Every row gives one point. Before rounding, the points of a table are all equally far from one centre. They may lie mostly on one side of it. Where is the centre, to within rounding?

Points:
[[ 1.83  1.66]
 [ 2.03  0.79]
 [ 1.72  0.02]
 [ 1.23  2.19]
 [-0.15 -0.30]
 [-0.38  1.94]
 [ 1.54  1.99]]
Centre: [0.61 0.91]

Points, 14 rows:
[[-0.70 -1.84 -0.18  2.72  0.60  0.48  0.40 -0.92 -0.85]
 [ 0.77 -2.15  0.56  2.15  0.32 -0.07  2.49  0.53 -0.46]
 [ 0.60 -1.77  0.81  2.42  1.40 -0.59  2.75 -0.13 -0.62]
 [ 0.44 -0.32  1.94  2.21  0.80 -1.23  1.84  0.55 -1.06]
 [ 0.27 -1.46  1.28  2.98  0.96 -0.80  2.51  0.10  0.59]
 [-0.70 -1.98  0.90  2.19  1.58  0.03  1.61 -0.09 -1.63]
 [ 0.92 -1.78  1.80  1.65  1.43  0.61  1.34  0.23 -0.83]
 [-0.96 -1.63  2.92  1.49  0.04 -0.65  2.22  0.70 -0.58]
 [-0.84 -0.54  0.97  2.56 -1.49 -1.37  2.04 -0.91 -0.24]
 [-0.85 -1.54  0.36  1.85  0.99 -0.60  2.93  0.64 -0.05]
 [-1.22 -1.85  0.61  0.71  0.85  0.55  2.04  0.73 -0.73]
 [-1.93 -1.41  1.44 -0.24  1.10 -2.02  1.64  0.44 -1.38]
 [-0.53 -3.82  0.98  1.78  0.79 -0.01  2.45 -0.89  0.02]
 [-1.71 -2.69  1.97  2.88  1.11 -0.47  1.23 -1.24 -0.26]]
Centre: [-0.21 -1.78  1.09  0.80  0.32 -1.35  0.80 -0.89  0.08]

Points, 23 rows:
[[-2.34 -1.41 -1.75  0.13  1.71  1.23  0.54  2.87 -1.86 -0.64 -0.38  1.57
  -0.10 -0.90  1.38  0.50 -2.17 -1.67  1.31 -0.01]
 [ 0.86 -1.73  2.31 -1.94  1.34 -0.26  1.51  0.25 -0.85  0.33 -0.32 -0.85
  -0.81 -0.83  1.74 -1.71 -2.24 -1.71 -1.40 -0.33]
 [ 0.37  0.28 -0.36  0.44  1.75  1.15 -0.22  1.08  0.14  0.44 -2.56 -2.14
   1.27 -0.54  1.72  1.06 -1.57 -1.33 -2.30  1.34]
 [-0.98 -2.29  0.96  0.78  2.67 -0.95 -0.82  0.73 -1.16  1.43 -0.61 -1.16
  -0.07  1.80  2.21 -0.23 -0.91 -2.11 -0.61 -0.07]
 [-1.66 -1.65  0.00 -0.90  2.03 -0.61 -0.94  0.86 -1.86 -0.40 -0.96 -1.14
  -0.95  2.49  2.86  1.14 -3.04  0.72 -0.13  0.62]
 [ 0.63 -1.78 -1.42 -0.29  1.33 -0.88  1.28  2.29 -0.88  0.37 -0.97 -1.07
   0.50  0.85  1.99 -0.16 -2.66  0.11  0.07 -0.24]
 [-2.30  0.00  1.75 -2.74  4.11  0.04  0.87  2.10 -0.62 -0.10 -1.07  0.54
  -1.35  1.28 -1.00 -1.95 -2.30 -1.19  1.06 -0.06]
 [ 2.55 -0.66  1.11 -1.01  1.76 -1.87 -0.51  1.44 -2.34 -0.44  0.97 -1.72
  -1.43  0.73 -0.46  0.55 -1.93 -1.79  0.59 -2.23]
 [ 0.31 -1.69 -0.23  0.70  1.83 -0.56 -1.24  0.59  1.27 -1.29  1.56 -1.17
  -0.98 -0.63  3.09 -0.82 -3.47 -0.74  0.62  0.87]
 [-0.05  0.59  1.03  1.87  2.97  1.20  0.78  1.00 -2.48  0.16 -0.16  0.50
  -1.34 -0.95  1.57  2.55 -2.38  0.35  0.27  0.19]
 [ 0.14 -0.10  1.23 -1.32  0.65 -2.13  0.41  2.29 -2.40  1.12 -1.26 -0.77
  -0.81  0.82  1.85  0.20 -2.84 -2.63 -0.49 -1.34]
 [-0.56 -2.20  1.00  0.09  1.66 -1.21 -1.32  1.45 -0.47  0.94 -1.20 -0.01
   0.80 -0.61  2.10 -0.52  0.00 -1.44  0.59  2.15]
 [-0.97 -0.78  2.95 -0.12  1.41 -0.06 -0.66  1.73 -0.05  0.15 -1.10 -1.53
  -1.95  2.16  2.57  1.62 -2.07 -0.82  0.19 -1.22]
 [ 0.30  0.62  0.69  1.97  3.38 -1.53 -1.65  0.18 -1.00  3.10  1.28 -0.37
  -2.72  0.42 -1.16 -1.35 -1.74 -2.68  1.63 -0.12]
 [ 1.53 -2.07  2.32  0.83  1.99 -0.72  0.31  1.76  0.35 -1.50 -0.74  0.56
  -1.32  0.63  2.23  0.09 -2.03 -0.57 -0.40 -0.11]
 [-1.92 -1.72  1.00 -1.91  1.90  1.53 -2.26  1.23  0.20 -0.05 -1.75  0.61
   0.34  1.21  1.26  0.48 -2.65 -0.23  2.59 -0.61]
 [ 0.14 -1.27  0.11 -1.76  1.82 -1.94  2.66  0.50 -0.97  0.44 -1.69 -0.89
  -1.99  0.58  1.75 -1.73 -1.71 -0.34  1.15  0.58]
 [-0.14  0.23  0.94 -0.12  2.46  1.34  1.56  1.19 -2.04 -0.72 -0.03 -1.45
   0.39 -1.23  1.38  1.98 -2.54 -2.27 -0.63 -0.04]
 [-1.44  0.31  1.89 -1.10  0.74 -1.72 -0.66  0.38  0.85 -0.60  0.13 -2.31
  -0.83  0.86  3.71 -0.10 -2.37 -0.99  0.37  0.90]
 [-2.14 -1.99  0.63  1.01  0.86 -0.97  0.61  2.81 -0.01 -1.63 -0.21  0.33
  -0.04 -0.14  0.66 -1.18 -0.25  0.18 -1.19 -0.43]
 [ 0.23 -0.94  2.08  1.65  0.72 -2.51  1.14  0.32 -0.63  0.59 -1.53  0.21
  -2.11  0.64  2.15  0.64 -2.23  0.08  0.42 -0.78]
 [-1.02  0.54  1.94  1.48  3.03  0.33  0.06  2.68 -1.30  0.30 -0.79  0.38
  -2.05 -0.61  1.90 -1.69 -1.14 -3.47 -1.09  0.38]
 [ 0.28 -1.14 -1.03  0.75  2.52 -0.95 -0.37  2.11 -2.02  1.07  0.45  1.44
  -0.43  0.68  1.85 -0.44 -4.23 -0.94 -0.21 -0.60]]
Centre: [-0.44  0.72 -0.21 -0.31  0.54  0.40 -1.10  0.13 -0.45 -0.27 -0.54 -0.03
 -2.06  0.38 -0.76 -0.32 -1.73 -1.12  0.09  0.62]

Points (29 x 24):
[[ 1.55  0.12  0.62 -2.84 -0.83  2.04  1.22 -0.48  0.71 -1.46  1.94  2.54
  -3.32 -0.67 -0.71  0.55 -1.49  0.95  2.24 -0.18 -0.22 -1.35 -0.32 -0.32]
 [ 2.48 -1.96  0.54 -2.51 -0.45  1.99  2.28 -0.04  1.26 -0.19  1.16  0.87
  -2.50  0.51  0.49  1.38  0.78  0.73  1.15  0.00 -0.65 -1.68 -0.32 -0.37]
 [ 0.85 -0.94  1.26 -2.58 -1.17  0.81  1.53 -1.27 -0.49 -0.63  3.00  1.77
  -3.15  0.13 -1.53  1.62 -0.14  1.24 -1.23  1.04 -0.66 -1.96  0.61 -0.23]
 [ 3.04 -0.53  0.23 -1.88 -0.47  0.07  1.51  0.26 -0.16 -1.51  2.61  1.78
  -3.54  0.23 -1.58 -0.69  0.74  1.54 -0.43  0.01 -0.50 -3.19 -0.63 -0.36]
 [-0.04 -0.59 -0.43 -2.58 -0.47  1.38 -0.46 -0.54  0.07  0.51  2.52  0.60
  -0.75  0.22 -1.00  1.29 -0.21  1.98  1.50 -0.87  1.05 -3.13  1.33 -1.01]
 [ 1.19 -1.07  0.33 -2.94 -0.88  2.32  0.48 -1.02  0.52 -1.60  3.05  2.10
  -0.57  0.94 -0.72  1.39  0.49  1.66 -0.22 -0.73  0.40 -3.05  0.07 -0.33]
 [ 2.41 -1.92  0.42 -1.91 -0.29  0.94  0.88 -0.66  1.27 -0.17  1.20  2.20
  -1.56  0.05  0.04 -0.58 -1.14  2.91 -0.39  1.24  0.68 -3.28  1.34  0.24]
 [ 0.16 -1.27  1.24 -1.56 -0.06  1.13  1.64 -1.46  0.02 -0.40  2.33  2.51
  -2.12 -0.55 -2.19  2.31  0.44  0.18 -0.40  0.91 -0.26 -1.51  0.15 -0.11]
 [ 0.94 -1.58  0.53 -2.47 -0.26  1.88  0.95  0.93 -1.09 -1.01  2.69  1.89
  -2.18 -0.21 -0.18 -0.45  0.59  1.96  0.30  1.51  0.05 -1.08  0.89 -1.85]
 [ 1.72 -0.88  1.72 -1.84  1.55  0.45 -0.21 -0.65  1.73 -1.22  0.98  1.81
  -2.61  0.45 -1.68  0.29 -2.35  1.27  0.16  1.21  0.88 -1.63  1.66 -0.81]
 [ 2.00 -1.20  2.14 -3.91 -2.06  0.85 -0.41 -0.73  0.30 -0.93  2.25  1.02
  -3.47  0.04 -0.64  0.80 -1.68 -0.14  0.21 -0.50 -0.51 -1.68 -1.45  0.05]
 [ 1.33 -2.24  0.40 -1.10  0.92  0.63  1.00 -0.22 -0.18 -0.53  0.09 -0.48
  -1.16 -0.90 -0.82  1.15 -0.89  1.97  1.07 -0.30 -0.78 -3.19  1.43 -0.26]
 [ 1.41 -1.06  0.37 -2.57  0.56  0.78  0.23  0.95  0.92  0.32  0.96  1.65
  -2.81 -2.07 -0.89 -0.20  1.70  1.68  1.82 -0.34 -0.37 -2.76  0.62 -1.13]
 [ 0.32 -1.47  1.59 -2.84 -0.48  1.10  0.01 -0.64  0.88 -1.63  2.44  1.08
  -3.36 -1.17 -2.63  1.21 -0.43  1.36  0.05  0.14 -0.13 -1.53 -0.73 -0.54]
 [ 1.64 -1.97  1.67 -3.34 -0.73  0.81  0.00 -1.74  0.67 -1.52  1.36  1.29
  -2.20  1.17 -0.81  1.12 -1.30  2.24  0.40 -0.77 -2.05 -3.10 -0.28 -1.00]
 [ 1.77 -1.75  0.08 -2.84 -1.74  2.50  0.55 -0.38  1.43 -1.48  2.85  1.40
  -2.22 -0.44 -0.27  0.54  0.49  2.10 -0.32  0.14 -0.98 -1.78 -0.60 -0.64]
 [ 0.77 -2.51  0.47 -2.43 -0.23 -0.01  0.53 -1.67  1.06 -2.34  0.96  1.32
  -3.29 -0.34  0.68 -0.81 -0.06  0.01  0.36  1.01  1.47 -2.35  1.32 -1.09]
 [ 1.13 -2.13  0.98 -3.25 -0.69  0.39 -0.33 -0.86  0.08 -2.60  1.33  1.30
  -1.58  1.08 -1.28  1.02 -1.76  1.76  2.09 -0.40  0.02 -0.99  0.78 -1.15]
 [ 0.36 -0.39  1.53 -2.35 -0.95  1.81 -0.20 -1.00 -1.88 -1.62  1.38  1.54
  -3.11 -0.13 -1.24  1.97  0.21  1.12  0.33  0.38 -0.83 -1.53  1.44 -0.49]
 [ 1.09 -0.27  1.41 -2.15 -1.22  2.41  2.18 -0.25 -0.66 -0.91  2.29  1.82
  -3.54 -1.11 -0.48 -1.42  0.04  0.53 -0.55 -1.15 -0.10 -1.75  0.20 -1.15]
 [ 1.71 -1.42 -0.44 -2.75 -0.42  0.94  1.43 -0.20 -1.48 -0.84  2.09  2.72
  -3.08  0.75 -0.55  0.48  0.36  2.44  0.41 -0.69  0.28 -1.76 -0.31 -0.51]
 [ 2.13 -1.47  0.63 -2.00 -0.21  3.66 -1.28 -0.40  0.00 -1.20  0.86  1.54
  -1.92 -1.23 -1.75 -0.91  0.40  0.98  1.14 -1.20  0.05 -2.08 -0.09  0.42]
 [ 0.86 -0.91  0.48 -1.65 -0.17  2.66  0.59  0.48 -0.02  0.18  0.46  1.55
  -2.44  0.59  0.19  1.20  0.76  2.65  0.33 -1.16 -0.80 -3.31  0.53 -0.44]
 [ 0.42 -2.10  0.14 -1.19  0.12  1.50  0.93  1.30 -0.84 -0.99  1.90  2.74
  -3.74 -0.78 -0.86  0.58 -0.56  0.51 -0.36 -0.23 -1.20 -1.55  0.31  0.57]
 [ 1.42 -0.64 -0.61 -1.64 -1.48  0.49 -0.67 -0.57  0.63 -1.37  1.84  2.17
  -4.56 -0.45 -0.75  1.02 -0.87  0.29  0.20 -0.02  0.82 -1.04  0.66 -0.93]
 [ 1.87 -0.74  1.48 -2.80 -1.27  1.82 -0.61 -0.91 -0.70 -0.84  0.54  2.75
  -2.56 -2.35 -0.19  1.17  0.45  1.08 -0.12  0.43 -0.05 -1.98 -0.12 -0.79]
 [ 1.86  0.48  0.87 -2.68 -1.47  1.43  1.62 -0.71 -1.14 -0.68  2.18  2.49
  -2.53  0.34 -0.36  0.96 -0.71  1.86 -1.11  1.21 -1.35 -1.62 -1.21 -0.73]
 [ 2.02 -1.42  0.74 -3.59 -1.99  0.81  0.47  0.42  0.32 -0.80  2.14  0.91
  -2.72 -0.10 -0.91  1.08 -1.24  0.88 -0.66 -0.15  1.03 -2.45 -1.15 -0.05]
 [ 0.58 -0.56  1.10 -2.01  0.11  2.95  0.12  0.75  1.59 -0.83  0.89  1.45
  -1.20 -1.11  0.43  0.86  0.19  1.15  1.63  0.24  1.09 -2.95  0.36 -0.14]]
Centre: [ 0.61 -0.09  0.70 -1.89 -0.17 -0.09 -0.27 -0.65  0.41 -0.37  0.93  1.12
 -1.01  0.40 -0.24 -1.00 -0.02  0.31 -0.03 -0.22 -0.88 -1.12 -0.03  0.17]

Points, 30 rows:
[[ 0.09  0.12 -3.40  1.04 -1.25 -2.39  0.94 -0.28 -1.58 -1.57 -0.22 -0.53
  -1.67  1.91 -2.86 -0.74 -0.58  1.24 -0.54  0.02  3.27 -0.09 -0.30 -0.09]
 [ 1.66  0.45 -2.96  1.43 -2.15  0.50  1.45 -1.52 -0.23 -1.46  0.66 -0.59
  -0.57  2.35 -1.83 -1.29 -0.19  0.68  0.88 -0.40  2.36 -1.40 -0.21 -1.69]
 [-0.09  1.71 -1.32  3.22 -1.40 -1.16  1.45 -1.01 -0.73 -0.64  1.36 -0.38
  -0.38  3.31 -1.44 -0.07 -0.97  0.24  0.01  0.59  0.95  0.42 -1.71 -1.29]
 [ 1.53  1.82 -2.97  2.21 -1.16 -1.00  1.17 -2.05 -0.67 -2.01  0.86  0.15
  -0.07  2.12 -1.88 -1.84  0.67 -0.50  1.32 -0.90  2.00  0.64 -0.27 -1.35]
 [ 0.36  2.23 -2.27  1.64 -0.68 -0.58  1.84 -1.23 -0.28 -1.20  1.60 -1.72
  -0.14  1.88 -2.06 -0.44 -0.33  0.32 -0.20  0.91  3.47  0.73 -0.59  0.03]
 [ 0.88  0.62 -1.81  1.98 -2.34  0.09  1.48 -1.59 -0.91 -0.01  0.96 -0.38
  -0.58  2.21 -0.62 -0.72 -1.46 -0.94 -0.72  0.00  2.90  0.54 -1.44 -1.56]
 [ 0.92  1.79 -3.16  0.64 -0.60 -0.11  0.86 -1.17 -0.82 -1.22  0.09 -0.67
  -1.08  1.94 -0.68 -0.88 -1.31 -0.07 -1.28  0.25  2.16  0.18 -1.55 -2.86]
 [ 0.65  1.27 -2.83  2.52 -2.36 -1.11  2.06  0.34 -1.15 -1.42  1.10 -0.71
  -0.42  2.97 -2.37 -1.64  0.62 -0.28 -1.12  0.09  2.23  0.05 -0.75 -1.25]
 [ 0.11  1.19 -2.54  2.24 -2.51 -0.99  1.56 -1.61 -1.07 -2.27  1.05  0.16
  -0.49  1.98 -0.54 -1.35  0.48  0.35 -0.31  0.00  1.16  1.18 -0.03 -2.40]
 [-0.28  0.85 -3.95  3.06 -2.06 -0.78  2.89 -0.72 -1.34 -0.15  0.82  0.23
   0.65  1.34 -1.04  0.04 -1.60 -0.20  0.33 -0.27  1.03 -0.95 -0.65  0.19]
 [ 1.47  0.53 -2.31  1.48 -1.58 -1.86  2.22  0.26 -2.13 -0.87  0.41  0.05
   0.25  2.55  0.12 -1.72 -0.07  0.75 -2.40  0.30  1.01 -0.33 -0.72 -1.62]
 [ 0.13  0.33 -3.86  0.87 -3.46  0.12  1.20 -1.03 -0.75 -0.93  0.88 -0.88
  -0.52  2.07 -0.37 -2.08 -0.40  0.67 -1.38 -0.81  2.30 -1.19 -0.04 -0.47]
 [ 0.08  0.49 -2.17  1.76 -1.75 -0.54 -0.02 -1.00 -1.84 -1.42  1.95 -1.23
  -0.76  2.36 -2.53 -1.00 -0.43 -0.53 -0.37  0.16  1.88  1.54 -0.73 -2.04]
 [ 0.68  1.61 -3.27  2.03 -2.15 -0.26  1.90 -0.38 -2.41 -0.30  1.60  0.61
   0.77  1.31  0.46 -1.74  0.13  0.22  0.12  0.20  1.12  0.14 -0.30 -2.32]
 [-0.31  1.18 -2.55  1.57 -0.35 -0.94  0.61 -2.31 -0.07 -1.25  1.63  0.43
  -0.07  3.11 -1.36 -1.47 -0.70  0.29 -1.27 -0.24  1.75  0.05 -0.50 -1.24]
 [-0.01  2.05 -1.91  2.43 -0.44  0.80  2.04 -1.40 -1.62 -1.66  1.37 -0.01
   0.29  1.22 -0.66 -1.29 -0.01 -0.48 -0.51 -1.37  2.09 -1.18 -0.04 -1.44]
 [ 1.42  0.35 -3.01  1.58 -1.57 -0.69  1.01 -0.40 -2.54 -1.99  1.55  0.23
  -0.12  2.72 -1.05  0.45 -0.76  0.15  0.21  0.51  1.68 -1.27 -0.15 -1.10]
 [ 0.38  1.40 -2.43  2.36 -1.57 -0.51  1.05 -1.31  0.00  1.23  1.89  0.84
  -0.35  2.49 -2.34 -2.13  0.04  0.34  0.91  0.15  1.49 -0.08 -1.53 -1.64]
 [ 0.72  1.45 -2.22  2.46 -1.15 -1.60  1.21 -1.09 -0.14 -1.21  1.15 -0.44
  -0.19  4.50 -0.79 -1.83  0.73  0.09 -0.34  0.53  1.49 -0.35  0.83  0.09]
 [ 1.29  0.04 -3.87  2.57 -1.25 -0.95  2.60 -0.04 -1.31 -1.54  1.60 -0.15
  -0.18  1.64 -0.67 -1.31  0.28  0.39  1.28 -0.20  2.52 -0.72 -0.56 -0.75]
 [ 0.45  0.16 -2.12  1.77 -1.92 -0.45  1.16  0.01 -2.22 -1.13  1.90 -0.39
   0.40  1.93 -1.38 -1.19  0.01  0.04  0.38 -1.10  2.19  1.24  1.48 -1.96]
 [ 0.68  2.78 -3.14  2.23 -1.22 -0.37  0.47 -1.63 -2.11 -0.87  2.43 -0.86
  -0.30  1.76 -0.32 -1.11  0.29 -1.10  0.58  0.36  1.77  0.84 -1.45 -0.99]
 [-0.12  0.08 -3.62 -0.17 -0.90 -1.71  1.75 -1.94 -0.74 -1.16  2.56 -0.50
  -1.01  1.76 -0.63 -0.36  0.80  0.86  1.71 -0.43  1.73 -1.33 -0.05 -0.83]
 [ 1.20  1.32 -2.21  0.78 -2.88 -0.88  1.92  0.04 -0.13 -1.50 -0.36  0.49
  -1.08  2.27 -1.88 -0.57  0.72  0.10  0.63 -0.49  3.63 -1.30  0.31 -1.53]
 [ 0.27  1.54 -3.67  1.40 -1.11 -1.97  1.19 -2.12  1.50 -1.07  0.49  1.60
  -0.51  1.02 -1.22 -1.05  0.40  0.17  0.03  0.22  2.78 -1.05 -0.17 -2.06]
 [ 2.07  0.09 -2.71  2.78 -1.15  0.24  1.33 -1.15 -2.23  0.31  0.00 -0.51
  -1.99  1.26 -1.29 -1.25 -0.92 -1.16 -0.79 -0.06  1.42  0.75 -0.29 -1.88]
 [-1.13  1.09 -3.29  1.81  0.04 -0.93  1.44  0.45 -1.64 -0.66  0.65 -0.38
  -1.77  3.39 -0.81 -1.09  0.36  1.36 -0.86 -1.16  0.56  0.05  0.08 -0.05]
 [ 0.37  0.36 -3.36  2.27 -2.39 -0.96  1.12 -0.79 -1.74 -0.91  1.62  0.41
  -0.94  1.69 -2.03 -0.47 -0.66  0.28 -1.53 -0.83  2.72  0.04 -0.33 -0.67]
 [ 2.47  0.15 -1.43  1.41 -1.65 -1.28  0.17 -1.43 -1.54 -2.17  1.70  0.04
  -0.89  2.08 -1.59 -0.56  0.64  0.57 -0.74  0.98  2.51 -0.33  0.61 -1.32]
 [-0.71  0.63 -3.55  2.63 -1.34 -1.34  1.23 -0.84 -0.90 -0.16  1.43  0.53
   1.31  2.43 -0.97 -1.90  0.73 -0.18 -0.03  0.42  2.92 -0.03  0.82 -0.62]]
Centre: [ 0.33  0.89 -1.56  0.83 -1.15 -1.54 -0.04  0.36 -0.07 -0.13  0.13 -0.79
 -0.49 -0.04 -0.74 -1.02  0.26 -0.79  0.18  0.09  0.38 -0.70 -0.10 -0.03]

Points, 28 rows:
[[-1.01  0.72  0.28  0.30  2.58 -2.43 -0.61 -1.93 -0.87  1.24 -1.12 -1.51
   1.19  0.65  0.00  0.84  0.13 -2.15 -2.47  0.72  1.33  1.06 -0.96  0.87]
 [-0.19 -1.02 -1.76  1.60  2.67 -1.56 -3.16 -3.42  1.54  0.85 -0.60 -0.47
  -0.88 -0.63  1.06  1.77 -0.15 -0.21 -1.23 -0.39  1.34  0.32  0.89  0.28]
 [-0.98 -0.73 -1.64 -0.66  2.95 -2.68 -1.20 -3.00 -1.57  0.48 -0.30 -1.31
   0.52 -0.64  0.06 -0.27  0.80  0.72 -2.97  0.84  2.00  0.22 -0.51  0.07]
 [-1.27 -1.18 -1.43 -0.75  2.13 -2.22 -1.67 -3.16  0.26  0.85 -1.35  0.20
  -0.93 -2.03  0.52  1.52  0.54  1.34 -0.64  1.18  2.61  0.11  1.24 -0.66]
 [-0.25 -1.24  0.31 -0.04  2.64 -2.20 -1.67 -1.67  0.28  0.19 -0.80  0.82
   0.53 -0.60 -0.83  0.85 -0.42  1.56 -2.09  1.21  3.24  1.85  1.79  0.87]
 [-1.59 -0.64 -1.45  0.12  3.22 -2.10 -0.90 -1.73 -0.83  1.15 -1.66  0.51
   0.40 -1.30 -0.75  0.17  0.79  0.04 -2.44  1.17  2.55  0.12  1.07 -0.33]
 [-0.65 -0.89  0.83 -0.52  2.30 -2.81 -1.69 -2.45 -0.03  2.61 -1.09 -0.48
   1.14 -0.34 -0.43  2.07 -0.32  0.54 -1.85  0.24  2.84  1.20  0.20  1.43]
 [-2.07 -0.55 -0.76  1.12  2.55 -1.81 -0.68 -2.23  0.07  1.28 -2.50 -0.57
   0.29 -0.70  1.04  1.21 -0.97 -0.85 -1.17  1.10  2.19  1.03  1.91  0.71]
 [-0.28 -2.26 -1.42 -1.10  2.54 -2.10 -0.22 -1.73  1.39  0.41 -2.13 -1.42
  -0.68  0.32 -0.34 -0.31  0.32 -0.65 -2.14 -0.01  1.95  0.39  0.66  0.01]
 [-0.44 -0.97  0.08  0.31  1.97 -3.64 -0.22 -3.20  0.11 -0.40 -1.87 -0.61
  -0.52 -0.16  0.22  0.63 -0.04  1.19 -1.85  1.45  2.17 -0.62  1.43  0.64]
 [-0.13 -1.17 -0.83 -0.22  3.80 -2.64 -1.02 -3.80 -0.91  1.34  0.00  0.17
  -0.54  0.98 -0.26  0.53  1.55  0.39 -1.93  0.13  1.54  1.41  0.65  0.30]
 [-0.90 -0.58 -1.63  1.36  1.39 -3.78 -1.54 -1.53 -1.13  0.30 -1.79 -0.23
   0.76 -1.88 -0.28  0.87 -0.30  0.41 -0.68  0.69  2.37  1.55  1.54  0.09]
 [-0.13 -0.69 -0.07  0.82  2.46 -2.68 -1.13 -1.32 -0.14  1.15 -1.73 -0.89
   1.11 -0.57  0.12  2.06  0.18  1.81 -1.28  1.14  2.64  1.47  1.85  0.08]
 [-0.73 -0.75 -1.28  0.23  3.51 -2.63 -1.06 -1.28 -0.57  0.48 -1.47  0.37
  -0.68 -1.82  0.21  1.64  0.75  0.16 -2.82 -0.87  2.97  0.44  1.12  1.06]
 [-0.79 -0.36 -0.47  0.75  1.94 -2.69 -1.71 -2.63  0.12  0.49 -1.52  0.88
  -0.11 -0.72 -0.55 -0.32 -0.93  0.63 -1.30  1.18  2.24  0.87  1.18 -1.24]
 [-0.05 -0.95 -0.53 -0.30  2.28 -3.88 -0.98 -0.60  0.19  1.18 -1.12  0.66
   0.70 -1.56 -0.19  0.81 -0.47  0.47 -2.76  0.50  1.20 -1.23  1.13  1.41]
 [ 0.33 -0.81 -1.02  0.93  3.62 -2.66 -1.22 -2.55 -0.73  0.58 -0.32 -0.13
   0.08 -0.61  0.21  1.41  0.18  0.60 -2.59  1.62  2.91  0.06  1.71  0.74]
 [-1.18  0.13 -0.95  1.27  2.13 -3.11 -1.57 -1.93  0.78  0.39 -1.28  0.23
   0.91 -0.58  0.36  0.85  0.92  1.42 -2.27  0.27  2.25  1.18  0.33 -0.17]
 [-0.55 -0.60 -0.82 -0.54  2.18 -2.59 -2.73 -2.74  0.07  0.28 -1.82 -0.93
  -0.21 -0.71 -0.62  1.86 -0.69 -0.48 -1.99  0.65  2.77  0.57  0.85 -0.76]
 [-0.98 -0.43 -1.54 -0.25  1.70 -2.90 -0.67 -1.61 -0.68 -0.15 -2.58 -0.51
  -0.34 -0.56 -1.03  0.89 -0.82  0.78 -2.46  0.02  2.98 -0.43  1.25 -0.18]
 [-0.92 -1.09 -1.53 -0.51  2.77 -3.70 -0.90 -2.01 -0.34 -0.17 -1.32 -0.38
   0.86 -0.51  1.17 -0.04  1.45  0.29 -1.88 -0.09  1.72  1.45  0.59 -0.18]
 [ 0.36 -0.31 -0.90 -1.09  1.43 -1.69 -2.18 -2.88 -0.88  1.37 -1.26 -1.03
  -0.68 -1.35  0.12  0.87  1.44  0.07 -1.43  0.79  3.47  0.59  0.94  1.22]
 [-0.17 -1.37 -0.57  0.75  2.81 -3.80 -0.94 -1.59  1.08  0.92 -1.61 -1.28
  -0.05 -1.59 -0.11  1.44 -0.32  0.95 -2.06  0.12  2.26  0.21  1.32  0.94]
 [-0.72  0.87 -0.57 -0.41  3.00 -2.23 -2.17 -3.46  0.83  1.45 -0.79 -0.97
   0.69 -0.22 -0.16  1.88  0.39  0.91 -1.08  1.28  2.14  0.75  0.88  0.93]
 [-0.41 -0.59 -0.86  1.03  1.74 -2.86 -1.52 -2.95 -0.67  0.59 -1.64 -0.72
  -0.47 -0.33  1.34  1.55 -0.77 -0.09 -2.70  0.78  1.70  1.24  1.36  1.39]
 [-1.17 -2.32 -0.29 -0.12  2.42 -1.49 -1.20 -2.45 -0.59  0.30 -1.59 -0.12
  -0.51 -1.99 -0.41  3.07 -0.03  0.96 -1.83  1.03  3.20  0.24  0.57 -1.05]
 [-1.34 -2.07 -0.98  0.59  2.89 -3.03 -2.68 -1.72 -0.53  0.96 -0.85 -0.85
  -0.83 -1.22  0.13  0.36  1.04  0.81 -2.47  0.27  0.05  1.46  0.72  0.70]
 [-0.26 -0.20 -0.63  0.45  2.16 -3.23 -1.85 -3.04 -0.35  0.95 -0.98  0.46
  -0.38 -1.43 -0.78  0.28  0.19  0.63 -1.74  0.52  1.22 -1.28  1.57 -1.16]]
Centre: [-0.94 -1.14 -0.29  0.15  1.40 -0.95 -0.49 -1.21 -0.62 -0.16  0.84 -0.49
 -0.04 -0.26 -0.41  1.36 -0.04 -0.06  0.01 -0.36  1.01 -0.09  0.30  0.88]
